Rows are points. Each copy is the shape, with its points in the same order, turned, moved and blurred by noise. Some copies are also mirrored. Which?

Shape:
array([[-0.013, -0.079],
       [-0.355,  0.039],
       [-0.246, -0.152],
       [ 0.185,  0.345],
       [ 0.148,  0.057]])
Copy 1:
array([[-0.056,  0.016],
       [ 0.045, -0.333],
       [-0.142, -0.207],
       [ 0.385,  0.185],
       [ 0.093,  0.164]])
Copy 1 is: mirrored
Copy 2:
array([[ 0.052, -0.203],
       [ 0.359, -0.012],
       [ 0.296, -0.222],
       [-0.251,  0.145],
       [-0.121, -0.107]])
Copy 2 is: mirrored
Copy 3:
array([[-0.019,  0.004],
       [ 0.071,  0.421],
       [-0.107,  0.242],
       [ 0.449, -0.114],
       [ 0.125, -0.073]])
Copy 3 is: only turned

Shape:
array([[ 0.091,  0.175, -0.252],
       [ 0.290,  0.202, -0.165],
       [ 0.098,  0.093, -0.333],
       [-0.001,  0.353,  0.134],
       [-0.200, -0.202,  0.192],
       [-0.249, -0.187, -0.227],
       [ 0.273, -0.127,  0.083],
       [ 0.191, -0.108,  0.065]])
Copy 1:
array([[ 0.294,  0.081, -0.188],
       [ 0.436,  0.115, -0.026],
       [ 0.288,  0.031, -0.246],
       [ 0.176,  0.434,  0.090],
       [-0.268,  0.016,  0.169],
       [-0.190, -0.079, -0.238],
       [ 0.216, -0.133,  0.290],
       [ 0.165, -0.079,  0.202]])
Copy 1 is: only turned
Copy 2:
array([[ 0.181, -0.047, -0.224],
       [ 0.321,  0.121, -0.184],
       [ 0.218, -0.158, -0.251],
       [-0.077,  0.284, -0.079],
       [-0.110, -0.135,  0.319],
       [-0.030, -0.397,  0.014],
       [ 0.343,  0.032,  0.178],
       [ 0.237,  0.018,  0.187]])
Copy 2 is: only turned
Copy 3:
array([[ 0.072,  0.118,  0.267],
       [ 0.207, -0.037,  0.322],
       [-0.014,  0.101,  0.355],
       [ 0.242,  0.094, -0.106],
       [-0.288, -0.120, -0.236],
       [-0.392,  0.139,  0.091],
       [-0.051, -0.340,  0.114],
       [-0.045, -0.295,  0.086]])
Copy 3 is: mirrored

Shape:
array([[-0.380, -0.099,  0.017, -0.104],
       [-0.110, -0.275, -0.101, -0.367],
       [-0.003,  0.309,  0.288,  0.257],
       [ 0.125,  0.315, -0.025,  0.214],
       [-0.011, -0.029, -0.357, -0.136],
       [-0.180, -0.154,  0.210,  0.171],
       [-0.182, -0.246, -0.118, -0.080]])
Copy 1:
array([[ 0.196, -0.092, -0.331, -0.012],
       [ 0.127, -0.493, -0.085,  0.135],
       [-0.033,  0.325,  0.038, -0.327],
       [-0.292,  0.174,  0.035, -0.171],
       [-0.268, -0.302, -0.108,  0.113],
       [ 0.217,  0.160, -0.067,  0.069],
       [ 0.066, -0.228, -0.138,  0.201]])
Copy 1 is: mirrored
Copy 2:
array([[-0.197,  0.241,  0.305,  0.005],
       [ 0.147,  0.076,  0.519,  0.034],
       [-0.221,  0.030, -0.346,  0.192],
       [ 0.055,  0.136, -0.336,  0.034],
       [ 0.283,  0.286,  0.171, -0.114],
       [-0.294, -0.034,  0.101, -0.131],
       [-0.018,  0.184,  0.314, -0.114]])
Copy 2 is: only turned
Copy 3:
array([[-0.030,  0.196, -0.104,  0.319],
       [-0.281,  0.064,  0.219,  0.347],
       [ 0.118, -0.115, -0.373, -0.247],
       [ 0.242, -0.205, -0.056, -0.198],
       [ 0.089, -0.078,  0.321,  0.210],
       [-0.057,  0.277, -0.166, -0.046],
       [-0.074,  0.203,  0.143,  0.203]])
Copy 3 is: only turned
Copy 4:
array([[-0.070,  0.201,  0.250, -0.241],
       [-0.277, -0.108,  0.402, -0.100],
       [ 0.274,  0.279, -0.156,  0.251],
       [ 0.279, -0.055, -0.202,  0.121],
       [-0.020, -0.270,  0.142, -0.099],
       [-0.154,  0.285, -0.025, -0.012],
       [-0.235, -0.008,  0.157, -0.179]])
Copy 4 is: only turned
